Each wall is flat, endless, passes through zero and stands at right angles to its row. A trip goes straight from one point to another. Which walls does it cross, in order?

Walls:
(1): [ 34 -10]
(2): [-47   9]
Trips:
[13 -2] to [-16  58] -> 1, 2
[  9 -46] to [37 25] -> none
[-34 -29] to [-14  -5] -> none
[ 36 -60] to [ 30 -32] -> none
[-23  -1] to [-39  -1] -> none
[12 28] to [-39 -31] -> 1, 2
[-25  18] to [14  5] -> 2, 1

Walls:
(1): [-25  34 -13  -7  33   7  24  24]
(2): [  3  -7   8   4   4   9  -3 -13]
(3): [  9 -11  33 -31   1   2  24   1]
(4): [-34  -3   3  -5  32   0  33  17]
Trips:
[ -3 -10  23  10  11   8 -21 -14] to [-14 -16  10 -60  -6  13 -21  -9] -> none
[-20  14   8 -20  -5 -14  -6   7] to [-17  19  47  10   5 -10 -30 -19] -> 2, 4, 1
[ 28 -39 -12  26  35   5 -16  34] to [ -7  11   6   8   4   1   0 -27] -> 4
[-11 -13  35 -21   4  -4  25  11] to [-11  20  14  14  -2  -3  25  35] -> 2
[ 13 -25  11   9  29 -17  10   1] to [ 12  19  24  12 -23   7  -2 -17] -> 4
[  9  -7 -16 -12  -6  22  -7  18] to [ -9  16 -20  51 -54  21   3   8] -> 1
[-12   8   0   2 -22  19  15  -1] to [  1 -15 -23 -27 -14 -11 -16 -17] -> 4, 1, 3

Walls:
(1): [  5  17 -26 -12   1  -7 -29  10  16  -3  18  -9  11  39  17  11  25  28]
(2): [  2 -18 -20  -1 -22  35 -17  17   1  -3  -6  10  10  17  19  21 -29 -36]
(3): [  1   8 -59  15  33 -26  30   7 -20  22  10  19 -25  -3 -45  -2  -1 -17]
(4): [ -7  26 -13   1 -33  12   9 -32  -6  38  31   0   7  -8 -47 -19  11 -12]
(5): [  1  -8  40  24  12 -10 -36 -39  59  -5 -40 -18   2  17 -23  -3   9 -15]
Trips:
[-15   5  -4 -34   7  -7  34  17  13  17 -17 -13  -5 -31 -21  -4   3  16] to [ 28 -38   5 -41 -11  34  -2 -14  27  -3 -46 -19  -3  35  -5  42   0  14] -> 4, 5, 3, 2, 1
[-16 -16  31   0  14   3 -26 -27   7  15   8 -38  46   4  -3 -34   6 -32] to [ -9 -25   4   3   3 -50 -13   6  15  57  22 -15  26  10  -7  28  16  20] -> 1, 3
[ 26  10  15 -12 -39 -39  -5   6   9 -31 -18  16 -13 -12  34 -34 -42 -20] to [ 10  28  20 -23  22  31  -3 -46 -46  17  16  38  14 -46  12 -23 -12  -8] -> 5, 4, 2
